Each row of a before or after table is a point. The points were changed in one or more steps. Then noise was added and the rows were shuffled. The steps act on columns, c1 being the first. Write out the steps. A step turns or swaps two columns, mirrors them in a line or flattens them onto one, adds a multiple of one to another, or multiplies or shifts one. Angles are multiples of 10 degrees, from the lower column toward the higher: turns from -170 to 170, lines from 10 to 170 but not 90. Use the fewest steps. Two steps may share a column if one is a turn and the other turns, adds or multiplies; they go together, in the order done. Otherwise the lowest column goes first.

Before (9 x 3):
[[  4   9  13]
 [ 10 -21  21]
 [ 37 -26  40]
 [ -8  17  18]
 [ 51   7  20]
 [ 35   5   6]
 [ 16 -30  33]
 [ 35 -26  29]
 [-10  39 -35]]
After (9 x 3):
[[-25  37  80]
 [-30  16  66]
 [-22  11  42]
 [  8   5  27]
 [-26  35  58]
 [ 16  -9  36]
 [  7  51  39]
 [  5  35  12]
 [ 39 -11 -71]]
Steps: swap c1 and c2; multiply c3 by 2

Before:
[[ 47 -36 -10  21 -42 -26]
 [ 95   0  42 -19  -6  15]
 [  7  26   5 -67 -15  18]
 [  1  26 -16  18  20 -23]
 [ 56 -32 -10 -64 -30  20]
 [  2  35 -16   8  -9  -2]
 [-35 -24 -20  61  13 -29]
 [ 14  14 -26  19   5  36]
 [ 40   1  30 -21 -48  55]
 [ 14 -17 -11  58   4 -42]
 [ -6  17  51   0 -15  61]
 [ 10 -50  49  29 -10  49]
 [  8 -25   9  -7 -39  47]
 [ 38  20 -31  12   8  -6]]
After, 14 rows:
[[  6 -15  58 -11 -12 -40]
 [ -5 -50  28  48 -12  49]
 [-16  18   1  51   1  60]
 [ -7  36   6 -16  -5   3]
 [  0 -25  60 -21  36 -33]
 [ 28  -2 -17  43 -90  14]
 [-34 -28  -5   9 -21  45]
 [ 20  22  11 -31 -31  -6]
 [-21 -35  18  -9 -60 -28]
 [-33   1 -21  29 -54  54]
 [ 19  26  19 -17   7 -22]
 [-11  24 -68   5 -12  18]
 [ -9 -33 -65 -13 -61  19]
 [  9  15  17 -25  -9  36]]
Steps: turn c1 and c5 by -70 degrees; swap c3 and c4

Before (10 x 8):
[[-42   0  30  53  -5   7  13   3]
 [-40  36 -26 -31 -13 -34 -44  -8]
 [-27  36 -42 -21 -36 -53  -8 -64]
 [ 44 -14  -1  35 -17  55  15  30]
 [-22  -1  46  33 -63 -20  12  31]
 [  6  17  40  79 -15 -24 -13  26]
 [ 45  -1  54  11   3  53  25  21]
 [ 45 -43  27   8  14  13  10  10]
 [-33  11 -10 -17 -51 -16 -58 -62]
 [ 10 -32 -12   4  -3  12  -3  11]]
After:
[[-23  -2 -54  33 -62 -20  12 -13]
 [-34  13  32 -17 -51 -17 -58  54]
 [ 44 -15 -10  35 -16  54  15 -28]
 [ 45 -45 -30   7  15  14   9   4]
 [-27  35  60 -22 -35 -54  -7  47]
 [-42   0 -27  53  -4   8  13   8]
 [ 45  -2 -57  10   1  52  26  -2]
 [-39  36  25 -31 -13 -35 -44  -2]
 [ 11 -34   6   7  -3  13  -2 -17]
 [  7  17 -48  81 -15 -24 -10 -11]]
Steps: turn c3 and c8 by 160 degrees

Before, 8 rows:
[[ 20 -21  22 -21  14  22   3 -16 -20  30  77]
 [  7  -4 -22 -15 -72  -9  13  24  23 -36 -33]
 [ 15 -27  29 -33  13 -26   8 -43  -9  41   3]
 [  5  -7  31  38 -70  10  28   0  33 -37 -51]
 [ 39   6 -12  43 -49  -7  60   9   0 -64 -49]
 [-11 -25 -32   9 -10 -11  -1  -9  24  58  30]
 [ -8  19 -24  15 -64 -16  -4 -56  31 -35 -36]
 [ 18 -74  13   5  -6  -2  -8  -3 -56  21  50]]
After:
[[ -8 -72  11   6  16  -9  -9   0 -55  22  50]
 [-12 -26  29 -33  -6 -30   8 -43  -9  42   2]
 [  4   2  -9  46  62 -17  57  10   0 -63 -49]
 [-28 -21  21 -21   8  14   4 -17 -24  30  78]
 [ 45  -5 -20 -13  55  -9  14  24  22 -38 -35]
 [ 14 -22 -32   7  -1  -6   0  -7  22  59  30]
 [ 51  18 -24  16  43 -11  -2 -59  33 -33 -35]
 [ 38  -6  30  36  58   4  27  -1  32 -37 -52]]
Steps: turn c1 and c6 by -20 degrees; turn c1 and c5 by 140 degrees

Before:
[[  9  25  57   0  28   3  -4  37 -33  63  24  -3]
 [ 23 -62  -6  17  55   1   8  16   3   1  19  37]
 [ 33  14   2  33   3  49 -39 -32  39  37  -2 -64]
 [ 37  24  39 -56 -21 -25   7  18 -37  35  -4 -14]
 [-17   7   1   4  39  63   4 -45  36  25 -14 -21]
 [ 33 -39  23   3  11 -18   8  78 -16  -2  27  53]
 [-14  -6  19 -26  26 -62 -11  60   7   7  41  28]
 [-14 -77 -41  37  45  17  41   5  18  27  41 -21]
 [-17  -9  26  -4 -23   8 -16  -5  41  78 -44  -7]
 [  1  19 -48  23  38  67   5  10  38  46 -28 -42]
 [ 11   2   9  10  10 -36 -39 -20 -15  58 -56  -8]
 [ -4 -15  43 -34   3   3 -37  63 -57   6  12 -11]
 [ -4   6   3  13 -16  -1  -5  38 -47   0  43  37]
 [-12 -28 -10  73  42  33  41  -7  43  -7 -21 -40]]
After, 14 rows:
[[ 32  15   3  33   0  48 -40 -32  39  37  -3 -65]
 [ 10   2   9   9   7 -36 -40 -21 -15  58 -55  -8]
 [-14  -7  18 -28  17 -61 -12  60   8   8  41  30]
 [ 22 -62  -6  17  39   0   6  17   2   1  19  37]
 [  2  19 -48  22  26  67   5   9  38  47 -29 -42]
 [-14 -78 -42  38  32  17  41   6  19  27  41 -20]
 [-16   6   2   4  27  61   3 -45  36  25 -13 -22]
 [-12 -27 -11  74  29  33  40  -7  43  -6 -21 -40]
 [ 36  24  40 -56 -14 -24   6  19 -38  35  -4 -14]
 [ 32 -39  22   4   8 -17   8  78 -17  -1  29  54]
 [  8  26  58  -1  19   3  -3  37 -32  63  24  -3]
 [ -3 -15  43 -35   2   4 -37  63 -57   6  11 -10]
 [-16 -11  26  -5 -16   8 -16  -6  41  79 -44  -7]
 [ -5   6   3  14 -11   0  -4  39 -46   0  41  36]]
Steps: multiply c5 by 0.7

Before (13 x 18):
[[-15 -29  17 -44   1  11  -2  20 -10  17  14  47  35  20 -26  15  30 -27]
 [-10 -36  -5 -35 -29 -28  -2   0  16  -4  -1  56  24 -11 -25 -28   5  37]
 [ 13   9   8  60 -27  -4  81 -31  -7  -8 -36  23 -45  -9 -13  -7   8  15]
 [-22 -13 -31  42  -7  35 -49  13 -18 -18 -38 -76 -23  42 -20  -3  37  43]
 [-30 -25  12  -8   6  -7  18  15 -25  -1  50  39  42  50 -21 -48  15  22]
 [ 16 -12 -12  16 -51 -19  49 -30 -44 -42 -35 -41 -40  12   9 -23  -6 -11]
 [-26 -11   0 -31 -28  28  11  13  22  -8  41  85  20  43 -14 -17 -46  -4]
 [ 23  56  26  23 -29 -52  36 -54 -13  -6 -32 -14 -29   7 -34 -14 -19   0]
 [ 35 -23 -10 -12   9   9 -24  22 -34  -6  40  54  45   4 -20   4 -12  24]
 [ 18   2 -18  12   2 -56  88 -66  -4  -7 -16 -30 -70  17 -22  17 -25  19]
 [-25 -51   3   0   4   6  -8   7   9  31  50  28  46  -9 -21 -31 -32 -22]
 [ 12 -15 -17  53  13   9  -9   4  41 -65 -26 -86   4  55  25 -12  43   7]
 [ 10  58 -47  17  -7 -18  77  -4  -6 -20 -51 -38 -49  -7  -1 -32   4   5]]
After (13 x 18):
[[ 32 -21 -12 -12 -24  10 -24  21 -25  -5 -62  20  45   8 -21   4 -11  22]
 [-13 -35  -5 -33  -2 -28  -4  -1  29  -5 -54 -23  27 -24 -24 -29   7  40]
 [ 18   1 -14   9  -2 -59  89 -67  -3 -11  34  -5 -73  31 -23  19 -24  17]
 [ 12 -18 -19  54  40   7  -8   9   9 -64  89   5   6 110  23 -11  42   5]
 [-24  -9  -2 -30   7  31  13  15  39  -7 -93  10  25  87 -12 -15 -43  -3]
 [-30 -24  12 -10 -18  -5  15  18 -20   0 -50  34  39 101 -17 -53  17  22]
 [ 13  12   8  61 -16  -1  84 -29  22  -7  -9 -42 -42 -20 -13  -8   5  17]
 [-25 -52   6  -4  12   7  -9   7   1  35 -44  41  47 -19 -20 -31 -32 -22]
 [-24 -13 -35  43 -20  37 -49  13   1 -17  87 -10 -23  86 -22   0  37  44]
 [-16 -27  15 -47  -8  12  -1  18  -7  22 -49  -6  35  41 -26  16  27 -25]
 [ 16 -16 -12  14 -64 -16  50 -29  20 -40  52 -18 -40  20   9 -24 -10 -10]
 [ 10  57 -48  18 -10 -18  79  -2   1 -22  54 -35 -54 -13   3 -34   4   4]
 [ 20  55  27  21 -23 -53  35 -53  20  -3  20 -25 -29  15 -35 -16 -19   0]]
Steps: turn c5 and c9 by -60 degrees; turn c11 and c12 by 110 degrees; multiply c14 by 2

Before, 9 rows:
[[-31  -9  -4 -11  14  47   4  -7 -10   4 -32  -1  13  21  10   5   7 -14
  -35  21 -25  -2 -28  33]
 [ 30   4 -13 -15 -12 -12   3   8  -7   9  30 -18   1 -38   6   2  -3 -11
  -40 -22  11 -10  39  -4]
 [-38  -8  53 -14 -22 -34  10 -57  30 -16 -40  15  -8 -11   6  29  24  18
    2  24 -16  11  32  29]
 [  7  38 -13  16   9  47   6   1   9 -13 -19  10  34  22  19  -8  -4  20
  -11 -13 -12 -17 -26  38]
 [-25  14  -4  42   9  29  -6  -5 -22  -9 -17  10  24  33   9 -30  21   4
  -14  17  -7  20  -7  48]
 [-26   0  10  19  29  46   0 -27   7   8 -43  -4  37  30  17 -14  -2 -29
   10  10   9 -17 -26  21]
 [ 42 -17  37 -30   0  -7  -4  -8 -11   2  26 -16  10 -23  12   3   7  38
  -24  -4   8 -24  28 -18]
 [-46  48   0  18  17  56 -20  -9  -5  21 -39  13  20  28   0   9  23  -1
  -10  28  -1  30  -1  36]
 [ 48 -17  11 -18 -10 -11 -31  10  17   5  40  -4   1 -19  20   0  -6   2
   -6   9 -22 -27  44 -13]]
After, 9 rows:
[[ -66   -1   12   19   30   46   -6  -28    8    7  -41   -5  -41   30
    19  -18   -1  -28   10   11    9  -16  -25    6]
 [ -94   -7   51  -14  -24  -36   28  -58   32  -17  -40   14  -14  -10
     7   28   24   18    2   26  -17   11   33  -10]
 [-115   49   -1   17   15   54   -2  -10   -6   22  -40   14  -38   27
     3    9   25   -1  -10   29    0   29    0  -26]
 [  75    4  -15  -15  -13  -12    0    8   -7   10   30  -17    1  -38
     7    2   -3  -11  -40  -20   10  -10   39    4]
 [  15   38  -13   17    9   47    8    3   10  -12  -18    7  -53   22
    18   -9   -3   21  -11  -13  -12  -18  -24    0]
 [ -60   15   -4   41    9   28   15   -7  -23   -8  -18   11  -51   34
    10  -31   21    5  -12   16   -6   21   -8  -19]
 [ 120  -17   13  -16  -10  -11  -29   11   17    5   40   -5    6  -18
    18    1   -5    2   -5    8  -22  -25   44  -17]
 [ 105  -17   36  -31   -1   -7  -17   -8  -13    3   27  -16    4  -24
    12    3    5   39  -26   -6    7  -24   28   12]
 [ -77  -10   -3   -9   13   48   15   -7  -10    4  -33   -1  -31   19
     9    4    7  -14  -34   22  -24    0  -28   -7]]
Steps: multiply c1 by 2.5; turn c13 and c24 by 140 degrees; turn c7 and c24 by 50 degrees

Before:
[[   0  -19    6   -3   -7    5   46   -9   23   -9  -19  -12  -15   28
   -13    1   15   16  -14    4    6   -8   23  -68  -33    3  -12    9
    29  -26   -7  -10]
 [ -48   28  -22    4  -17   10  -33   -4   21  -14   -5  -16  -96  -14
   -11   -6   11  -28  -13   20   -7  -16  -18   -7  -37  -33  -13   10
    23  -23   22  -12]
 [  18  -35  -37   15  -15    9  -29   85   19  -13   16  -15   -4   26
    22   10    9   23    4   14   12   23   -3   17  -32   -9   13  -23
   -23  -28    4   26]
 [  10  -31  -35   14   25   25  -14  -14   22   -7  -19    8   21   22
    -8  -14  -64   26  -11   28  -12   21  -23    6   32   -7   21    7
    20   34  -34  -10]
 [  15   52   19   -3   -8    1  -25  -12   -6   -4  -19  -25   11  -70
    -8   11    5  -20   -2  -46  -15   28   24   12  -25  -35   -5   18
   -14  -29   14  -12]
 [  15   -9   12    2  -12   -5  -12  -19   -6   -1   -9    2  -56   21
     5    6  -18   30   -4   -3   14  -33   10   23  -29    6  -11   11
     7   12  -43  -11]
 [ -15  -20   19   29   30    1   -7    2   -5   16    2  -24  -39   20
    10  -12   18   24   14    5    5   15   17    8  -31   10   -8    7
    23   14    7    7]
 [  19  -23    7   95   27   33  -12  -11   -1   11  -13   15  -16   25
   -18  -12  -21   25   29  -11   24   -3   23   16   33    6   24    6
    25  -14  -67   -8]
 [ -77  -18  -19  -15   -3   -5  -30   -8    0   10  -11  -22   12   22
     0    5   16   25   -1   15  -49    4   -7  -15  -26   -7   -4   13
     2  -21   12    6]
 [ -43   -8  -26   17   -7  -14    0   -7   29  -15   22   -3   12   15
   -17    1   -5   -2   62   38   21   26    0   34   -5   -5   20    6
    -8  -21   10   31]
 [   1   -1  -17   -1    3   -6   -1    8   29   44  -15   -7   22   29
    31    5    6  -63  -13   41   13   16    1  -11  -30   12   -7   -5
   -20    1  -16   -5]
 [   2  -31  -26    2   15   -4   61   -6   -4   -2  -14  -14   12 -121
   -11   -8   -2   23   12    7   25   27  -63   18   30    3   -8   16
    10  -17   23  -10]]
After:
[[  24  -19   13   -2   -4    6   46   -8   25    2  -17  -14  -16   29
   -13    0   20    3  -13    4    6   -8   -1  -72    1    6  -10    7
    30  -28   -9  -11]
 [ -61  -29   -9    4   13   -5   56   -8   -3   24  -13  -13   12 -121
   -11   -9   -1   27   11    8   27   24    3   18   11   -3  -11   19
     9  -16   30  -10]
 [  -4  -33  -17   17  -16   12  -29   85   19   33   15  -16   -3   31
    22   11    9   10    3   12   14   25   20   16    3   13   13  -23
   -24  -28    7   25]
 [   4    0  -22   -2    3   -9    1    7   29    6  -14   -7   19   29
    31    7    5  -63  -12   42   13   15    0   -8  -24  -43  -11   -4
   -19    3  -22   -7]
 [  13  -20    6   29   30    1   -8    4   -6  -20    0  -24  -38   18
    16  -12   16    9   16    2    6   15  -17    5    5  -20   -9    9
    24   14    8    9]
 [  27   49   -9   -2   -8    2  -24  -12   -3  -33  -20  -23   11  -68
    -9   15    3  -27    1  -45  -16   27   13   11   -8   25   -6   16
   -15  -29   17  -11]
 [   7   -7   12    3  -13   -5  -11  -16  -10   -7   -7    4  -59   18
     7    7  -19   16   -6   -3   16  -34   14   25    4   -4  -11   13
     7   11  -53  -14]
 [  -4  -20  -20  -14   -4   -3  -29   -6    0   14   -9  -28   14   19
     0    2   17   12   -1   13  -44    1  -75   -9    3   -6   -3   16
     2  -23   16    4]
 [  22  -27    3   96   27   30  -14  -12    2   -7  -13   14  -14   27
   -16  -10  -21   36   32   -8   21   -3   19   14   10  -10   23   10
    26  -14  -88   -4]
 [ -19   29  -22    4  -19   11  -33   -5   19   11   -7  -15  -97  -13
   -10   -6   10  -36  -11   19   -3  -18  -49   -5  -13   31  -16    8
    24  -22   31  -12]
 [   0   -9  -14   15   -8  -14    3   -8   30   23   21   -3   14   12
   -17    0   -4   -4   62   37   22   25  -45   35   -3   13   19    7
   -12  -21   12   31]
 [ -20  -35  -18   12   25   24  -13  -13   21   29  -17    9   23   22
    -6  -14  -63   31   -8   28  -12   22   11    7   13   12   22    7
    18   33  -44  -11]]
Steps: swap c1 and c23; turn c10 and c26 by -130 degrees; turn c3 and c10 by -60 degrees; flatten c18 and c25 onto the line at 20 degrees; multiply c31 by 1.3
